Each row of a before or after table is a point. The points were changed in one or more steps. Then noise was added and the rows were shuffled. The steps act on columns, c1 being the first. Write out the steps. A step turns or swaps two columns, mirrors them in a line or flattens them onto one, adds a multiple of one to another, or multiplies or shifts one. Angles are multiples of 10 degrees, from the lower column toward the higher: turns from -170 to 170, lines from 10 to 170 but not 90. Use the fewest steps. Two steps may share a column if one is a turn and the other turns, adds or multiplies; they go together, in the order done. Otherwise the lowest column goes first.
(in the rows, 128 means zero)

Before (12 x 3)
[[143 185 128]
 [ 54  39 155]
 [135 116 119]
 [ 99 151 173]
 [132 141 121]
 [121 157 148]
 [130 181 176]
 [ 96  87  38]
 [143 182 172]
 [ 99  65 110]
 [137 190 118]
 [104 200  77]]
After (12 x 3)
[[ 40 131  96]
 [118 125 123]
 [146 127 126]
 [173 130 145]
 [110 130  96]
 [118 129 133]
 [156 129  53]
 [119 131 140]
 [179 124 128]
 [175 131 100]
 [ 75 128  99]
 [130 129 140]]
Steps: swap c1 and c3; multiply c2 by 0

Before (13 x 9)
[[ 94  68 148 187  71 128 175 176 138]
 [ 92 103 127 164 138  79 144  95 169]
 [137 100 201 114  57  80 136  86 139]
 [175  61 175 131  94 118 164 151 192]
 [210  67 164 150  61 128 193 135 131]
 [113 126 107 185  62 149 155  78  84]
 [116 129 128  98 134 122 132 110  84]
 [158 168 146  66 141 157 120 104 139]
 [140 116 135  70 112  52 142  72 124]
 [108  98 193 104 184 118 164  81  91]
 [204  48 156 123 155 151 109 127 151]
 [ 77 173  88 187  76 131 129  67 201]
 [126 183 174 174 112  79 118 169 218]]
After (13 x 9)
[[121 102 156 186 115  76  92  75 214]
 [157 119 151 153 138  80 141 174 167]
 [157  87 120 163  80 149 151 175  86]
 [108  97 115  59 136 156  99 103 138]
 [132 130 152 100  77  78  55 175 139]
 [171 126 165  89 169 117  75 173  91]
 [ 85 191  86 123 146 152  73 178 150]
 [146 191 104 141 101 116  59 155 192]
 [164 172  58 151  81 127  46 168 133]
 [134 125 136  91 130 121 132 132  83]
 [183 188 149 202  85 130 119 149 138]
 [137 117 115  54 115  50 114 161 126]
 [146  44 147 162  89 127 187 158 204]]
Steps: turn c1 and c7 by -110 degrees; turn c3 and c7 by -60 degrees; turn c4 and c8 by -20 degrees; turn c2 and c8 by -140 degrees; multiply c5 by 0.7

Before (13 x 14)
[[ 91 131 126 128 115 126 149 135 150 102 156 143 161 143]
 [ 90 114 125 142 128 154 156 143 111 128 105 107 111 108]
 [146 143 128 109 125 158 109 118 163 118 156 135 139 154]
 [113 132 102 139 136 147 108 105 108 121 123 144 115 161]
 [123  94 121 128 108 125 163 150 134 151 162 125 119 131]
 [147 139 113 134 103 130 148 149 115 100 114  96 116 142]
 [125 134 151 141 123 111 140 143 152 124 128 137 135 161]
 [127 112 133 125  95 106 127 161 121 147 139 129 126 132]
 [ 95 101 141 136 116 146 141 106 129 150 124  91 140 142]
 [144 124 128 139 139 150 129 117 147 123 163 118 125 100]
 [149 103 107 136 135 152 120 134 132 144 127 135 136 102]
 [132 114 107 149 117 151 129 109 143 148 131 126 100 103]
 [115 103 117 127 140 138 123 107 139 106 115 123 110 115]]
After (13 x 14)
[[ 43 112 134 124 129 154 154 128 144 147 153  96 150 125]
 [172 163 121 136 125 157 110 130 112 105  95 141 114 143]
 [ 98 138 128 132 141 138 119 159 154 144 140 119 130 148]
 [ 75 131 132 121 115 146 146 136 154 108 135  82 100 108]
 [141 144 125 107 116 151 133 165 143 149 132 127 143 104]
 [179 131 106 120 136 153 118 126 152 151 132 142 135 106]
 [124 123 132 127  95 105 137 102 146 121 117 130 149 112]
 [ 68 108 113 120 134 147 106 162 124  96 136 138 132 140]
 [214 114 122 127 102 129 155 125 115 120 143 104 156 159]
 [185 147 130 106 140 152 125 139 132 155  99 123 124 128]
 [  9 150 109 119 116 125 153 105 124 116 101 128 111 157]
 [110 152 146 116 123 109 141 106 121  95 133 136 124 137]
 [117 135 127 117 109 125 171 118 161 119  96 123 152 106]]
Steps: turn c1 and c12 by 20 degrees; multiply c1 by 3; turn c2 and c9 by -90 degrees; turn c3 and c13 by 30 degrees; turn c8 and c13 by 140 degrees; turn c4 and c11 by 160 degrees; add -0.3 times c5 to c7; mirror c10 and c14 in the line at 130 degrees

Before (11 x 24)
[[183 110 174 202  85 145 115 162 137  41  77 121  62  68 181 105 156  53
  117 196 105 101  91 141]
 [104 109  78 186 170 101 167 100 117  47 167 109 120  85 207 198 144 121
  118 137  92  88 116  71]
 [ 99  96  76 202 157  86 159  99  77  61 120 113 171 102 193 148  82 134
  150 201 132  62 119 107]
 [186  19 116 125 153 163  89  89 137 125 161 140 158 184 135 138  65 118
   96 110 105 108 117 158]
 [115  97 100 133 122 151 127 175 181 159  80 134  81 133 111 118 129 126
   83 118 180 169 145 148]
 [124 135  78 167 155 108 189  38 185  72 135  91 125  68 202 196 131 116
  122 201 102  97 128 107]
 [ 71 130 119 123  86 133 135 175 195 132  72 142 129 127  72  94  86  85
   90 102 107 184 127 148]
 [110 123 139 204  98 132 125 153 186  94  47 124 112 113 176 114 138 100
  155 124 125 163  71 152]
 [178  75  92 111 120 204  75  98 122  94 138 123 179 159 153 129  67 177
   79  93 128  82 147 126]
 [ 72 129  99 159 129 136 175  95 130 103 155 108 116  91 187 194  85 117
  162 183 139 106  95  60]
 [102 121 114 154 118 190 126  96 143 164  97 168 114 160  83  94  91 107
   89  64 137 148 142 172]]
After (11 x 24)
[[ 76  21 118  97 152 165  91  86 117 179 160 162 159 183 117 137 189 126
   96 147 105 110 116 160]
 [ 46 106 160 126  83 144 115 160 128  90  78 107  61  66  36 105  75 121
  117  58 106 104  91 143]
 [ 93  76 102  96 122 205  74  97 127 144 141 111 176 161 158 131 194  83
   77 165 128  82 145 125]
 [160 131 123 180  86 136 135 175  56 179  71 169 130 129 123  95 169 198
   88 141 108 183 126 148]
 [ 92 126 136 185  98 132 128 151  68 147  48 116 114 113  79 114  93 104
  153 120 123 162  71 151]
 [132 130 107 199 131 136 177  95 131 153 157  67 112  91  87 191 160  81
  159  76 140 103  97  61]
 [ 79  96  96 207 158  85 160 101 191 107 122  83 173 101 101 151 147  69
  150  66 131  63 121 105]
 [118 123 120 171 122 189 126  95 100 212  95 251 113 161 131  96 157 178
   86 185 136 147 141 173]
 [105 108  93 181 169  99 165 102 140  97 167  74 123  84  82 197  94  62
  118 121  91  88 113  75]
 [100 135  94 153 151 108 190  41  85 121 135  17 122  65  78 194 111  69
  122  44 101  96 129 106]
 [134  97 109 138 123 150 124 176  75 209  79 145  78 134 134 117 130 145
   84 130 181 171 147 147]]
Steps: turn c4 and c17 by -160 degrees; turn c1 and c4 by -130 degrees; multiply c3 by 0.7; turn c9 and c20 by -170 degrees; shift c10 by 50; multiply c12 by 3; turn c15 and c18 by -120 degrees

Before (12 x 64)
[[181 123 127 165 152 156  68 148 167 144 140  89 135  84 157 146 121 154
  110  91 134 116 164 108 158 120 114 139 143 102 138  99 126 168  87 154
  131 162 120 161 161 157  96 116 181 126 137 103 134 171 101 146 132 149
  100 134 145 140 128 127 104 147 113 125]
 [103 129  44  79  92 114 139 160 183 154 152 182 129 185  92 106  85  91
   82 170 163 119 114 164 110  95 149  95  78  96 146 149 123 157 155 102
  100 209 105  85 112 151 156 105 155 167 116 155 152 199  92  99 130  92
  133 124  74 100 125  94 154 108 112 152]
 [137 139  99 113 141 105  95 182 125 129 147 111 168 104 113 125 137 144
   87 105 167 122 149 125 174 145 172 101 136 121 161 112 128 155 119 178
  102 183 119 141 137 169  81 100 154 103 111 128 114 188 127 122 130 144
  149 156 131  87 149 129 130 116 127 109]
 [178 149 131 125 169 142 109 132 189 142  72 132  88 122 152 146 167 152
  135 118  88 119 104 169 133 164  97 104 103 163 100 118 136 104 154 163
  144 131 114 133 137  98 148 124 146  92 147 119  68 115 122 105 102 131
  102 100 156 167 135 157 110 104  75 155]
 [187 121 159  98 150 157 109  95 181 149  93 148  88 139 145 167 183 119
  114 110 107 142 130 137  89 173 115 125 122 177  92 142 148 123 189 169
   95 123  87 103 156  88 131 140 104  86 178  85 100 136 157 102 105 141
   79 111 130 186 148 186  97 110  94 199]
 [127 113  71 116  71  96 127 144 137 145 168 147 155 103 108 158 102 153
   91 111 173 129 124 108 167 106 186 101  74 112 170 129 129 149 110 143
  106 192 166 102 118 167 119 126 186 109 126 138 124 166 109 128 153 120
  119 174 104  95 109  79 143 158 141 121]
 [175 115 145 146 183 119  94 137 141 117 130  90 143 127 132 177 124 145
  114  97 140 139 164 108 146 155 104 109  93 146 111 100 117 138 148 155
  114 172 147 161 173 123  84  98 160  98 136 125 119 156 128 155 117 131
   98  95 173 117 103 140 108 155  91 135]
 [133  90 101  91 113  67 135 160 166 151 148 140 136 154  86 106  94 119
  100 106 174 117 121 127 169  98 177  68  89 122 188 179 121 194 112 123
  124 177 113 116 123 156 121 121 153 145 115 150 164 162  86 104 148 105
  141 160 115  97 103  94 151 125 161 127]
 [113 151 112 135  99 119  82 147 132 129 141 126 174 112 117 115 104 158
  134 127 156 135 172  96 183 139 145  83  95 117 154 115 142 152 114 135
   91 166 126 179 135 165 105  91 159 116 133 138 140 198  84  95 156 141
  131 146 145 131  99 116 106 141 150 119]
 [173 140 110 139 133 112  80 141 153  84 143  96 155  88 113 136 135 143
   87 103  91 154 140 107 189 152 110 113 118 118 125 125 112 143 100 179
  126 182 127 135 152 143 113  99 126  87 115 109 145 176  94 152 136 147
   85 135 156 123 109 119  94 148 129 121]
 [177 117 137  54 119 131 118  85 156 202 116 173 103 169 108 103 172  88
  148 173 144  99 108 168 102 177 130 133  84 169  78 188 127 105 181 179
  132 135 104  93 141 146 160 162  86 115 165 142  75 119 167  87 115  80
  145 120 117 149 212 128 105 160 143 153]
 [170 104 123  80 119 150 123  81 146 144 101 149 114 168 119 107 147  98
  165 153 140  86  86 187 116 182 150 146  95 185  89 168 140  83 166 168
  109 118  89 103 130 147 164 160  96 101 187 120 110 136 141 106  48 102
  146 122 114 135 173 154 166 142 141 200]]
After (12 x 64)
[[174 156 144 148 185 114  96 140 143 116 133  92 141 127 121 177 113 145
  114  93 133 135 163 106 145 153 106 113  93 142 135 105 121 140 143 155
  115 172 144 170 172 120  87  95 165  97 142 125 120 156 125 152 119 131
   58  93 174 121 100 140 111 156  70 133]
 [172 180 109 139 133 115  82 146 159  85 145  96 155  92  94 137 123 145
   87 106  92 154 141 100 190 158 113 108 117 115 124 122 108 144 101 180
  128 181 125 134 152 141 115  92 123  82 107 106 148 175  93 153 132 145
   44 136 154 121 109 121  89 147 127 116]
 [173 141 124  79 120 162 127  80 147 142 100 146 115 168 148 110  88  99
  169 151 135  91  92 188 117 180 153 141  92 182 116 168 144  82 168 169
  112 115  89 105 134 150 161 162  94 102 188 118 114 133 137 108  46 104
  105 127 115 136 177 155 169 145 152 202]
 [185 166 158  98 149 153 109  93 186 147  98 144  89 138 186 167  89 121
  113 107 108 142 134 137  86 173 118 129 124 174  75 142 148 123 196 171
   94 125  92 104 156  90 128 137 105  87 181  85  99 136 155 105 110 137
   39 113 128 187 147 186  96 105  72 202]
 [181 185 132 130 167 128 108 134 190 141  68 134  91 127 164 143  99 154
  137 113  90 121 104 168 131 166  94 101 102 161  90 116 135 101 154 168
  148 137 116 135 143  96 150 125 140  94 151 116  71 117 121 109 101 136
   65  96 159 171 138 161 111 101  42 156]
 [106 171  42  77  92 139 140 162 183 153 156 181 130 182  83 105 144  89
   81 175 163 122 117 169 113  89 150  96  81  92 172 146 123 158 156 100
   98 212 111  82 113 145 152 107 157 166 121 156 153 201  95 103 133  89
   87 122  75 105 122  96 154 109 106 151]
 [127 149  73 117  67 104 126 138 138 142 168 145 154 103  65 154 172 149
   91 113 176 127 124 108 166 109 178 100  76 108 156 126 126 149 108 139
  110 188 163 100 115 167 115 128 183 110 125 137 123 163 109 127 156 123
   81 170 103  91 109  81 144 159 148 121]
 [137 180  95 112 139 114  97 181 125 126 149 108 168 103  82 127 165 138
   83 108 170 124 148 123 173 152 173  96 136 122 123 108 125 158 119 174
  106 184 120 142 139 171  73  95 157 100 115 127 115 190 131 118 133 143
  113 155 129  85 146 131 127 116 126 112]
 [184 164 130 167 155 143  69 150 170 144 135  91 136  92 189 144 137 158
  112  92 132 113 167 110 160 118 115 138 141 102 134 101 125 166  86 154
  131 160 121 163 164 161  97 117 178 122 138 107 132 163 101 149 131 147
   58 134 143 142 128 124 107 148 104 134]
 [179 158 138  57 117 150 123  88 158 203 114 173  98 167 117 104  80  87
  155 170 144  98 104 170 106 175 128 132  84 175  83 188 122 106 182 181
  134 135  95 100 140 146 157 161  91 115 161 145  72 122 171  87 114  89
  107 115 115 149 210 131 105 155 153 151]
 [129 133 103  88 116  85 134 159 163 149 148 135 134 152   3 103 191 121
  100 105 171 116 118 128 164 100 176  68  86 120 160 181 120 197 111 126
  121 180 113 118 126 156 121 120 154 149 114 145 164 162  88 107 150 104
   98 163 115 106 104  92 154 127 183 125]
 [116 188 109 133  96 128  79 148 132 132 140 126 174 113 105 120 152 159
  130 128 151 137 165  98 186 137 141  88  91 118 151 116 141 155 117 134
   94 166 124 180 137 161 112  96 161 117 128 140 139 194  84  93 158 145
   96 142 146 131  98 114 108 140 163 117]]
Steps: shift c2 by 40; multiply c6 by 2; turn c6 and c15 by 50 degrees; turn c17 and c31 by -90 degrees; shift c55 by -40; multiply c63 by 1.6
